Rows are points. The ring and each string are closed loops that go straight from each point to the next, and from the last back to the first. Before rounding, they use only three directions, however many columns there are. How many times does the string pass through the ring? Passing back the other way cancels.

Ring, 8 rows:
[[ 29 -11 -17]
 [  2  19  -1]
 [-20  24   8]
 [-45   9  14]
 [-47 -15   6]
 [-31 -42 -12]
 [  0 -50 -25]
 [ 26 -36 -24]]
String, 14 rows:
[[  2 -12 -13]
 [  6 -19 -29]
 [ -3 -22 -26]
 [ 16 -29 -11]
 [ 30 -52 -16]
 [ 21 -60 -24]
 [ 18 -41  -7]
 [ -1 -19  -5]
 [  4 -36 -34]
 [ 14 -32 -40]
 [  4 -17 -23]
 [ 10 -10  -2]
 [ 39   0  -4]
 [ 22  -4  -1]]
Times through: 0

Ring, 9 rows:
[[ 12 -16   1   7  26 -17  -9  -5]
 [  6  -2   1  -2  26  -6 -18   2]
 [ -8   5  -4 -11  21   6 -22   5]
 [-26   5 -16 -15  15  12 -17   4]
 [-38  -3 -29 -13  11  10  -6  -1]
 [-39 -22 -37  -2   8  -2  10 -11]
 [-29 -35 -31   8   8 -11  16 -16]
 [-11 -40 -17  15  13 -19  14 -16]
 [  6 -32  -6  15  20 -22   4 -12]]
String:
[[-23 -21 -11   0  10   1  -3  -5]
 [-31 -10 -46  -4  18  -8   8 -10]
 [-50  -5 -60 -11  13   0  10 -10]
 [-57 -10 -35 -15   1  18  -1  -2]
 [-39 -16  -9  -9   2  18  -9   1]
 [-48   1 -17 -20   4  26 -17   6]
 [-35  14 -28 -21  17  15 -18   6]
 [-20  14 -34 -15  26   0 -13   1]
 [-15  -9 -20  -3  19  -5  -5  -4]
 [-24  -6   2 -11   9  16 -20   5]
 [-26   4   2 -18  10  23 -27  10]
 [-26  -9   1 -10   7  17 -18   4]
 [-18 -12 -16  -3  16  -2  -5  -4]
 [-26   5 -34 -12  21   1  -8  -1]
 [-28   6 -45 -12  23  -3  -2  -4]
 [-26  -8 -30  -5  17  -3  -1  -5]
 [-37 -21 -13  -5   2  12  -4  -3]
 [-51 -23 -27  -7  -1  14   3  -6]
 [-38 -27 -13  -3   1  11  -1  -5]]
Times through: 0

Ring, 7 rows:
[[ 12   7   4 -14  20 -13  27 -11  -6  -1  18  -3]
 [  1  25  -8 -14  21  24  12  -6 -15 -12  12   8]
 [-15  26 -16   1  13  47  -5   1 -16 -16   5  22]
 [-21  15 -14  11   8  41 -10   2 -12 -13   4  27]
 [-17  -9  -4  20   1   6  -3   0  -1   0   8  22]
 [ -5 -21   5  18  -1 -23  12  -5   6  10  14  10]
 [ 11 -15   9   2   9 -35  27 -11   4  11  19  -3]]
String (25 x 12):
[[  0 -12  -9  30 -22   2   7  -1   7  15  12   4]
 [ -7  -8   1   9   8  -7   9  -5  -1   1  12  13]
 [-13 -12   7   4  20 -15   8  -6  -3  -4  12  19]
 [-18 -22   9  13  17 -22   4  -5   0  -1  11  24]
 [-13 -27  -1  36 -15 -11   0   0   9  13  10  16]
 [ -6 -20  -8  39 -26  -1   2   1  10  17  10   9]
 [ -4  -9  -6  23 -12   2   6  -1   3   9  11   8]
 [ -8  -8   5   2  18 -13  11  -6  -3  -2  13  15]
 [ -7 -21  12   6  17 -32  15  -8   2   3  15  13]
 [  0 -33  14  14   6 -48  21  -9   9  14  18   5]
 [  6 -31  14  13   3 -50  26 -10  10  17  19  -1]
 [ 10 -21   2  21 -14 -26  21  -6  10  20  17  -5]
 [  6  -9  -2  14  -6 -10  17  -5   3  11  15   0]
 [  3  -5   7  -5  18 -21  21 -10  -3   1  16   4]
 [  8  -7  17 -20  36 -40  31 -15  -5  -2  20   2]
 [ 19 -13  17 -16  25 -51  40 -17   1   8  24 -10]
 [ 22 -13   4   8  -8 -31  32 -10   8  20  21 -15]
 [  8  -5  -6  16 -12  -3  16  -4   4  13  15  -3]
 [  5  -3   0   6   3  -8  17  -7   0   6  15   2]
 [  5  -7  13 -13  28 -31  26 -13  -4  -1  18   3]
 [ 11 -19  23 -18  35 -60  37 -17   0   4  23  -2]
 [ 14 -27  12  11  -1 -48  30 -11  11  20  21  -8]
 [  9 -21  -2  27 -21 -20  18  -4  11  22  16  -4]
 [  2  -8  -7  21 -13   0  10  -2   4  11  13   3]
 [ -3  -4  -1   7   7  -3  11  -5  -2   1  13  10]]
Times through: 4

Ring:
[[  2  20  -3   8  -1  24 -14 -12  -6 -11  10  -5 -12   5]
 [-11  26   6  -4   0  -1  -5 -15   3  -8   0   8 -11  -4]
 [-14   5   9  -9   0 -19   8  -4   9   5  -9   8  -1  -6]
 [ -8 -29   5  -6   0 -23  18  13   8  19 -12  -2  12  -1]
 [  2 -33  -3   5  -1  -2   9  14  -2  13  -1  -9   8   7]
 [  6 -11  -6  10  -1  17  -5   2  -7   1   7 -11  -2   9]]
String (14 x 14):
[[  8 -13 -10  14   0  26 -10   2 -15  -6  15  -8  -7  12]
 [  8 -34 -10  12  -1  16   0  13 -12   4  10 -11   2  13]
 [  1 -40  -5   5   1  -1   8  15  -8   8   3  -3   3   9]
 [ -3 -13   1   1   0  -3   5   4   0   6  -2  -2   2   3]
 [ -2  -8   2   1  -2  -4   7   3   6  12  -6  -9   7   1]
 [ -1 -31   1   1  -2 -13  16  15   7  22 -10 -12  15   3]
 [  1 -58  -4   3   0 -13  19  26  -1  22  -5 -10  16   8]
 [  2 -44  -6   5   1  -1   9  17  -9   9   4  -4   4  10]
 [  2 -23  -5   6   0   8   1   7  -8   2   6  -4  -1   8]
 [ 10  -9  -9  14  -1  28 -10   1 -12  -4  13 -12  -5  12]
 [ 12  15  -9  17  -2  39 -19 -10 -11 -10  16 -15 -10  11]
 [  3  16  -1   8  -2  18  -9  -9   0  -1   4 -11  -4   4]
 [ -1   5   0   4  -1   8  -3  -4  -1   0   2  -5  -3   3]
 [  0  -3  -4   6   0  13  -6  -2  -8  -6   9   0  -8   6]]
Times through: 0
String, 26 rows:
[[ 10 -38 -10  14  -1  16   2  15 -11   8   8 -15   5  14]
 [  7 -21  -5  11  -2  12   2   8  -3  10   2 -17   7   9]
 [  2  -5   0   5  -2   5   2   2   3   9  -2 -12   5   4]
 [ -2  -6   1   2  -1   1   2   1   1   6  -1  -6   2   3]
 [ -1 -31  -4   4   1   0   6  11  -7   5   3  -2   1   7]
 [  2 -54  -6   5   0  -6  14  23  -6  15   0  -7  10  10]
 [  1 -60  -3   3  -1 -15  21  27   1  26  -8 -12  19   8]
 [ -2 -31   2   0  -2 -15  17  15   8  23 -11 -12  16   2]
 [ -4 -17   4  -1  -2 -12  12   8   8  17 -10  -8  11   0]
 [ -6 -17   3  -2   0 -11   9   6   3  10  -5  -1   4   1]
 [ -7 -14   3  -3   0 -11   8   4   3   8  -5   0   3   0]
 [ -6  -5   5  -2  -1 -10   8   2   7  11  -8  -4   5  -1]
 [-10 -10   9  -7  -1 -24  17   5  15  20 -17  -5  13  -5]
 [-16 -22  11 -13   0 -38  23  10  15  22 -20   4  13  -7]
 [-16 -26   9 -12   1 -35  22  11  11  17 -16   8   9  -6]
 [-13 -26   6 -10   1 -28  17  10   6  13 -11   8   6  -3]
 [ -7 -12   3  -3   0  -9   7   3   2   6  -4   2   1   0]
 [ -7 -12   5  -3  -1 -14  11   5   8  14  -9  -4   8  -1]
 [ -5 -17   6  -3  -2 -17  15   8  12  21 -14  -9  14  -1]
 [ -6 -45   4  -4  -1 -27  25  21  10  28 -16  -8  20   1]
 [ -3 -51   0  -1   0 -21  22  23   4  24 -10  -7  17   4]
 [  1 -38   0   3  -2 -10  16  18   5  24  -9 -15  17   5]
 [  1 -21  -1   4  -2  -2   8   9   3  15  -5 -12  10   5]
 [ -1 -13   0   3  -1   0   4   4   0   7  -1  -6   3   4]
 [  0 -22  -3   5   0   3   4   8  -5   5   2  -5   1   6]
 [  6 -37  -8  10   0  10   3  14 -11   6   7  -8   2  12]]
Times through: 1

Ring:
[[-24 -16   1  -3  -2  -1   6  -4  15 -25 -22   0   4   2]
 [ -2  -1   7  -8  -4  21  -6  -7  17  -1 -16   0  -7  -6]
 [ 21  19  14  -4  -8  23 -12  -4   4  20  -3  -4 -15  -6]
 [ 31  31  19   6  -9   9  -9   2 -12  28   9  -7 -13  -2]
 [ 22  25  19  14  -5 -14   2  11 -21  19  12  -4  -2   5]
 [  4  11  14  16  -2 -26  11  14 -19   4   6  -1   8   9]
 [-23 -11   5  11   0 -31  18   9  -6 -24 -10   1  15  11]
 [-30 -18   1   4  -1 -19  14   2   6 -32 -18   0  12   8]]
String (27 x 14):
[[ -2  -4   8 -10   1  22  -4  -1  18   6 -16   7  -3  -8]
 [-19 -16   1 -14  -2  22  -3 -10  28 -16 -27   3  -3  -7]
 [-29 -18  -2  -4  -5   1   5 -10  19 -33 -25  -4   2   2]
 [-22 -10   2   3  -5 -10   8  -4   7 -28 -17  -5   4   6]
 [-34 -18  -2   6  -5 -21  14  -4   7 -42 -20  -6   9  10]
 [-14  -7   6   3  -1  -9   8   4   3 -13 -12   1   6   4]
 [-13  -6   7   4  -1 -10   8   4   2 -12 -11   1   6   4]
 [-11  -3   7   6  -3 -12   8   3   0 -12  -9  -1   5   5]
 [ -9  -5   8   1   1  -5   6   6   4  -5 -10   5   6   1]
 [-34 -23   1   2   3 -18  16   5   9 -31 -21   5  16   6]
 [-51 -31  -7   7  -4 -32  21  -4  10 -60 -27  -5  17  13]
 [-34 -19  -2   4  -5 -16  12  -5  10 -41 -22  -5   8   8]
 [ -6  -1   8   2  -2  -2   4   2   4  -6 -10   0   2   1]
 [-12  -9   5  -6   0   9   2  -1  15  -7 -18   5   2  -3]
 [ -2  -1   9  -3   0   7   0   3   8   3 -11   4   0  -2]
 [  3   0   8 -14  -3  33 -10  -7  22   8 -17   4 -10 -10]
 [ 19  17  11 -10 -11  37 -18 -14  15  16  -9  -8 -22 -10]
 [ 18  21  13   1 -11  16 -10  -7   0  12  -1 -10 -16  -3]
 [ 13  16  13   3  -7   6  -4  -1  -2   9  -1  -6  -8  -1]
 [ 11  10  14  -1  -1  10  -3   4   2  16  -4   3  -4  -4]
 [ 40  36  21   0  -9  26 -16  -1  -6  39   8  -6 -21  -7]
 [ 44  43  21   6 -15  19 -17  -5 -13  34  13 -16 -25  -4]
 [ 29  30  17   5 -12  13 -11  -3  -8  22   6 -11 -17  -2]
 [ 12  16  13   5  -8   3  -3  -1  -4   8  -1  -7  -8   1]
 [ 26  28  15   1 -13  20 -14  -8  -2  18   2 -13 -20  -4]
 [ 10  13  12   0  -8  11  -6  -3   2   7  -4  -6 -10  -2]
 [  3   3  11  -2  -1   8  -1   2   6   6  -8   3  -2  -3]]
Times through: 4

Ring:
[[ 18   5 -18  -6   0 -18  -9  -7  -4 -26   5 -14   1 -32]
 [  9 -12 -10  -8  -1 -13 -10 -15 -22 -30  -5 -15   6 -23]
 [ -4 -22   0  -9   0  -4  -8 -19 -28 -22 -14 -11  10  -8]
 [-23 -24  13  -7   2  10  -1 -15 -18   5 -23   1  12  20]
 [-29 -10  18  -3   1  19   6  -8  -2  30 -22  13   5  34]
 [-22  16  15   1  -3  22  10  -2   9  42 -13  22 -12  30]
 [-11  31   8   2  -5  17   9   1  15  38  -4  22 -20  18]
 [  4  37  -5   1  -4   4   5   4  19  23   6  13 -20  -3]
 [ 17  26 -18  -2  -2 -12  -3   3  16  -3  11  -3 -10 -25]]
String:
[[-11  44  16   3 -12  27  11  -7  -2  42  -4  31 -37  20]
 [ -4  28   4   0  -6  11   5  -4   3  23  -2  16 -20   6]
 [ -5   9  -3  -2   1   0   2   2  15  14  -3   4   0   3]
 [  1  24 -11   1   3  -3   4  13  39  25   6   6  -3   0]
 [ 11  49 -11   3  -4   0   6  10  31  25  14  14 -24 -10]
 [ 14  54  -4   2 -12   7   4  -4   2  17  11  18 -39 -14]
 [  7  39  -2   1  -8   6   3  -4   3  15   6  14 -27  -8]
 [  8  46   2   1 -13  12   5  -9  -7  18   5  19 -37  -7]
 [ -3  16   0  -2  -3   5   2  -3   5  14  -3   8 -10   1]
 [ -9  14  -5   0   5   1   5  12  36  29  -1   7   3  11]
 [-15  26   5   3   1  14  11  10  34  47  -4  20  -9  24]
 [-17   5   2  -1   5   7   6   8  30  33  -8   9   6  21]
 [-32   9  19   1   1  25  12   2  19  54 -18  24  -4  44]
 [-41   3  33   0  -5  38  13 -12  -9  53 -28  30 -12  54]
 [-23   1  22  -3  -7  24   5 -18 -24  23 -21  17 -12  27]
 [-10  -1   3  -4   0   5   1  -7  -2   9 -10   4   1   7]
 [-24 -27   5  -5   9   3   0  -1  10  14 -20  -3  24  23]
 [-31 -40  15  -8   6  10  -1 -14 -16   6 -30  -3  24  28]
 [-24 -29  20  -8  -3  15  -3 -27 -43  -4 -29   2   6  19]
 [-12  -7  11  -6  -5  11  -2 -20 -30  -1 -17   4  -5   7]
 [-11  -9   3  -5   2   3  -1  -8  -4   5 -13   0   7   8]
 [-13  -8   8  -5  -1   8  -1 -13 -15   5 -15   3   1  10]
 [-23 -16  19  -6  -4  18   1 -21 -30   9 -25   8   0  23]
 [-44 -31  29  -5   2  27   5 -17 -20  29 -36  13  13  49]
 [-32  -5  26  -3  -5  28   7 -17 -21  31 -26  20  -7  38]
 [-20   6  16  -2  -4  19   6 -11  -9  26 -16  16 -10  24]
 [-26  19  24   1  -7  31  11  -9  -5  45 -17  28 -21  37]
 [-21  41  27   4 -14  38  14 -11  -9  54 -12  39 -40  35]]
Times through: 3
String:
[[-17  -8   2  -3   6   3   2   3  18  20 -12   2  13  17]
 [-13   7  10  -2  -4  13   3  -9  -7  18 -12  11  -8  14]
 [-29  20  28   1  -9  35  12 -11  -9  49 -19  32 -24  41]
 [-28  34  28   4 -10  38  16  -7  -1  60 -15  38 -32  43]
 [-12  31  16   1 -10  23   8 -10  -9  33  -8  25 -29  18]
 [ -8  41  14   2 -12  24  10  -8  -5  37  -4  28 -36  16]
 [ -4  54   8   5 -10  21  12   2  17  46   4  30 -37  13]
 [ -2  27  -6   1   1   2   6  10  33  29   4  10  -7   4]
 [ -1  15  -9  -1   3  -4   2   8  29  18   2   3   1   0]
 [  2  17  -4  -2  -2   0   1  -2   7   9   0   4  -8  -5]
 [ 16  37 -10  -1  -8  -2   0  -4   1   1  10   6 -25 -21]
 [  6  18  -6  -3  -4  -2  -1  -6  -2   0   1   2 -11 -12]
 [  1   8  -5  -3  -1  -3  -1  -4   3   2  -2   0  -2  -7]
 [ 18  19 -12  -4  -6  -9  -6 -11 -13 -18   6  -4 -14 -29]
 [ 30  13 -23  -7  -5 -22 -12 -12 -16 -40  11 -17  -8 -48]
 [ 23  -4 -24  -8   2 -26 -13  -8  -8 -40   6 -23   9 -42]
 [  0  -9 -11  -5   6 -12  -5   0  11  -6  -4 -10  15  -9]
 [  1  -3  -4  -6  -1  -5  -5 -10 -11 -11  -6  -5   2 -10]
 [  5  -9   0  -9  -6  -3  -9 -25 -41 -29 -10  -8  -4 -18]
 [  0  -6   5  -8  -7   3  -6 -25 -41 -19 -12  -2  -8  -9]
 [ -5  -9   7  -7  -5   5  -5 -22 -34 -12 -14  -1  -4  -2]
 [-14 -24  16  -9  -6  11  -6 -31 -53 -16 -24  -1   0   6]
 [-28 -43  15  -9   4   8  -3 -18 -25  -2 -30  -5  23  23]
 [-26 -31   7  -6   9   4   0  -4   5  12 -23  -3  26  24]
 [-27 -23   9  -5   7   8   2  -3   7  19 -21   2  20  27]
 [-38 -27  16  -4   9  15   6  -1  13  34 -27   8  23  43]]
Times through: 3

Ring (8 x 14):
[[  6  16   5   3   9  -5   7   1  -9  11   5   1 -16  -2]
 [  3   3  -7  -3   0   6   8   4  -4  -9   8  12  -4   4]
 [ -1 -18 -18  -7 -11  18   2   8   3 -30   9  22   6   7]
 [  0 -25 -18  -6 -13  21  -2   8   5 -35   6  21   5   7]
 [  4 -22 -10  -3  -8  18  -5   4   3 -29   1  15  -4   3]
 [  9  -4   5   5   4   3  -5   1  -3  -2  -3   0 -19  -5]
 [  9  10  12   9  11  -8  -4   1  -7  17  -2  -8 -27 -10]
 [  9  21  14   9  16 -14   1   1 -10  27   1 -10 -28 -10]]
String, 28 rows:
[[ 10  23  12   4  14  -5  12  -5 -13  14   1  -1 -21  -1]
 [  7   6   2   1   5   3   6   0  -6  -2   3   6 -13   1]
 [  4   5   0   3   4  -2   1   6  -4   5   5   3 -13  -4]
 [  3  10  -2   1   5  -2   6   5  -6   6   8   5 -10  -1]
 [  3   6  -8  -6   0  11  15   0  -7 -15   9  17   0   9]
 [  3  -3 -10  -6  -3  14  10   1  -4 -22   7  19   1   9]
 [  3  -4  -7  -2  -2   9   3   4  -2 -13   5  12  -5   3]
 [  2  -4  -6   0  -1   5   0   7  -2  -8   6   9  -7   0]
 [  2 -16 -16  -8 -10  21   6   4   1 -35   7  23   6  10]
 [ -1 -27 -25 -12 -16  28   5   6   4 -48   9  30  14  14]
 [ -3 -30 -27 -10 -18  25  -1  11   7 -44  10  28  14  10]
 [ -1 -18 -16  -3  -9  12  -4  11   4 -22   8  16   1   2]
 [  3 -11  -8  -2  -4  11  -1   5   0 -17   4  12  -5   2]
 [  3 -24 -15  -6 -11  22  -1   4   3 -36   3  20   2   7]
 [  5 -40 -21 -10 -19  36  -3   1   7 -60   0  29   9  13]
 [  3 -26 -12  -3 -10  17  -8   7   5 -29   1  15  -3   2]
 [  3 -10  -5   2  -2   5  -7   8   1  -8   3   6 -10  -4]
 [  5  -5  -2   1   0   5  -2   4  -2  -7   2   6 -11  -2]
 [  9 -11   0   1  -1  12  -2  -1  -2 -18  -3   8 -13   1]
 [ 13 -10   8   4   3  11  -4  -6  -3 -14  -8   3 -20  -1]
 [  9   3  10   9   9  -6  -8   3  -4  13  -3  -7 -26 -11]
 [  5   4   4   6   6  -4  -4   5  -4   9   2  -2 -19  -7]
 [  7   2   4   3   5   2   0   1  -5   0   0   2 -16  -3]
 [ 13  17  18   9  15  -8   1  -5 -10  19  -5  -9 -30  -8]
 [  9   9   8   5   9  -1   2  -1  -7   6   0  -1 -20  -4]
 [  4   5   2   5   6  -4  -2   6  -4   9   4   0 -16  -6]
 [  6  25  14  11  17 -20  -1   5 -10  37   4 -13 -29 -14]
 [ 11  34  20  10  21 -17   8  -3 -15  35   1 -12 -31  -9]]
Times through: 1
